Every row gives one point. Each copy is the shape, with its points in the same order, stretched, turned, moved and blurred by noise. Say if it was mirrored as well.

Shape (7 x 3):
[[-14 -35  25]
 [-27  46  11]
 [ -5  -4  27]
 [ 17   3  25]
 [ 20 -22  10]
 [ 22  35 -33]
 [  5 -38 -38]]
Copy 1:
[[-11 -40 -22]
 [  5  14  56]
 [  6 -20   0]
 [ 19  -3  -3]
 [  1  -6 -26]
 [ -5  60  23]
 [-44  13 -31]]
Copy 1 is: only turned
Copy 2:
[[-38   3  24]
 [ 27  30 -14]
 [ -3   9  23]
 [ 18  -2  31]
 [ -4 -23  32]
 [ 50 -39  -7]
 [-27 -57   5]]
Copy 2 is: only turned

Shape (7 x 4):
[[  4 -14 -25   9]
 [ 39  37   8  -7]
 [-17 -18 -41 -22]
 [ 47   6   2  27]
 [  2 -33  -8 -40]
 [-29   2 -21 -17]
 [-27   3  47 -48]]
Copy 1:
[[-12   8 -20 -26]
 [ 28  60   4   3]
 [-45   7  -2 -21]
 [ 37  37 -21 -27]
 [-19  -3  34 -31]
 [-32  -1  -4   7]
 [  9 -27  51  35]]
Copy 1 is: only turned
Copy 2, 7 rows:
[[-10   9  -6 -14]
 [ 52   9 -10 -13]
 [-28  -7 -19 -50]
 [ 35  24  11  14]
 [ -7 -12  18 -54]
 [-17 -20 -26 -38]
 [ 22 -55  19 -42]]
Copy 2 is: mirrored

Shape, 10 rows:
[[ 15 -14 -26  -4 -10  -9]
 [-42  16  13  16  24  32]
 [ 13 -18   0  -1 -28   4]
 [  4  16  34  18  18  15]
 [-22  -7  -8 -24 -18   8]
 [  9 -27  -1 -20   1  -4]
 [ -5  10  26   5  12  -3]
 [ 28 -13 -14 -18  -9  -4]
 [ -5  37  24   3  15  13]
 [ -9   5  16  -5  18  54]]
Copy 1:
[[-24  22   7 -21 -10   1]
 [  9 -44 -24  33 -25  -6]
 [ -9   9  27 -25 -28  19]
 [ 34 -14 -25   7  -6  41]
 [-27 -17  35   4 -14 -16]
 [  6   1  23 -29   0  -7]
 [ 21  -4   0   9   3  21]
 [-19  15  14 -36  10  14]
 [ 10 -22 -11  23  17  34]
 [ 11 -60 -21  -8 -15  16]]
Copy 1 is: only turned
Copy 2 (10 x 6):
[[ 14   5  -5  15  18 -19]
 [ -6   8  13 -15 -39  50]
 [ 30 -10 -13  12 -13 -16]
 [-20 -24 -16 -12 -44  24]
 [ 37  21  13 -14  -5 -12]
 [ 26 -18   2 -15  17 -10]
 [-17 -17   6 -15 -29   5]
 [ 21  -1 -19  -3  17 -23]
 [-26   5 -12 -19 -43  11]
 [ 23   2 -27 -31 -29  45]]
Copy 2 is: mirrored
Copy 3 (10 x 6):
[[-15   6   2  -2 -17  -5]
 [-10 -42  27  14  44   2]
 [-22  18  12  18   1 -10]
 [ 21  -6  -3  19  39  -5]
 [-44   9  30   2  11  14]
 [-23  24  19 -13   4 -15]
 [ 11   1 -13   2  32  -2]
 [-10  19   9  -7 -10   1]
 [ 23  -9  -5  16  34  19]
 [ -9 -10  55  10  43   2]]
Copy 3 is: only turned
